Each row is a point. Each copy is the shape, with its points in the same order, turned, moved and blurred by noise. Is it also mirrored, or only turned?

Shape:
array([[ 1.07, -0.41],
       [-0.81,  0.97],
       [ 0.80,  2.15],
       [-2.03, -3.28],
       [-1.93,  0.36]])
Copy 1, 5 rows:
array([[-0.79,  1.24],
       [ 0.36, -0.50],
       [-2.06, -0.94],
       [ 4.01,  2.11],
       [ 1.28, -1.25]])
Copy 1 is: only turned
Copy 2, 5 rows:
array([[-0.95, -0.41],
       [ 1.42, -0.34],
       [ 0.85, -2.72],
       [-0.48,  3.92],
       [ 2.03,  1.38]])
Copy 2 is: only turned
Copy 3 (5 x 2):
array([[-0.75, -0.60],
       [-0.41,  1.05],
       [ 1.09,  0.89],
       [-4.79,  0.52],
       [-1.81,  2.13]])
Copy 3 is: only turned
Copy 4 (5 x 2):
array([[ 0.16,  0.86],
       [ 0.88, -0.99],
       [-1.17, -1.37],
       [ 3.94,  1.74],
       [ 2.01, -0.93]])
Copy 4 is: only turned

Shape, 5 rows:
array([[ 1.02,  1.48],
       [-1.92,  1.05],
       [ 3.81, -0.10],
       [-1.03, -2.06],
       [-0.78,  0.75]])
Copy 1:
array([[ 1.56, -0.30],
       [-0.03, -2.99],
       [ 1.39,  2.86],
       [-2.44, -1.10],
       [ 0.41, -1.92]])
Copy 1 is: mirrored
Copy 2:
array([[-1.83, -1.38],
       [-2.60,  1.56],
       [ 0.96, -3.20],
       [ 0.62,  2.09],
       [-1.88,  0.61]])
Copy 2 is: mirrored
Copy 3:
array([[-0.99,  0.91],
       [ 1.95,  1.32],
       [-3.37, -1.17],
       [ 1.81, -1.98],
       [ 0.99,  0.53]])
Copy 3 is: mirrored

Shape, 7 rows:
array([[-1.64,  0.16, -3.18],
       [ 1.19, -1.43, -0.01],
       [ 3.24, -0.29, -0.23],
       [ 1.53, -0.44,  0.55],
       [-0.84,  0.27, -3.31],
       [ 2.56, -1.33,  1.92],
       [-1.90,  2.13, -1.39]])
Copy 1, 7 rows:
array([[ 0.94, -0.81,  2.88],
       [ 1.83,  1.68, -0.78],
       [ 2.05, -0.09, -2.77],
       [ 0.83,  1.07, -1.62],
       [ 1.06, -1.10,  2.33],
       [ 1.31,  2.42, -2.80],
       [-1.76, -1.18,  1.94]])
Copy 1 is: only turned
Copy 2:
array([[ 0.60,  3.56,  0.40],
       [ 1.65, -0.88,  0.50],
       [ 0.74, -1.75,  2.54],
       [ 0.69, -1.44,  0.64],
       [ 0.52,  3.18,  1.14],
       [ 1.11, -3.19,  0.46],
       [-1.71,  2.64, -0.49]])
Copy 2 is: only turned
Copy 3 (7 x 3):
array([[ 0.71,  0.37, -3.76],
       [ 1.80,  1.05,  0.94],
       [ 3.22, -0.86,  1.30],
       [ 1.28,  0.28,  1.28],
       [ 1.39,  0.16, -3.27],
       [ 2.01,  0.81,  3.26],
       [-1.02, -1.05, -2.55]])
Copy 3 is: mirrored
Copy 4:
array([[ 0.12, -0.69,  3.30],
       [-1.77,  0.43, -0.59],
       [-2.46, -1.48, -1.86],
       [-1.07, -0.09, -1.48],
       [-0.31, -1.21,  2.91],
       [-1.90,  0.61, -2.96],
       [ 2.48, -1.12,  1.59]])
Copy 4 is: mirrored
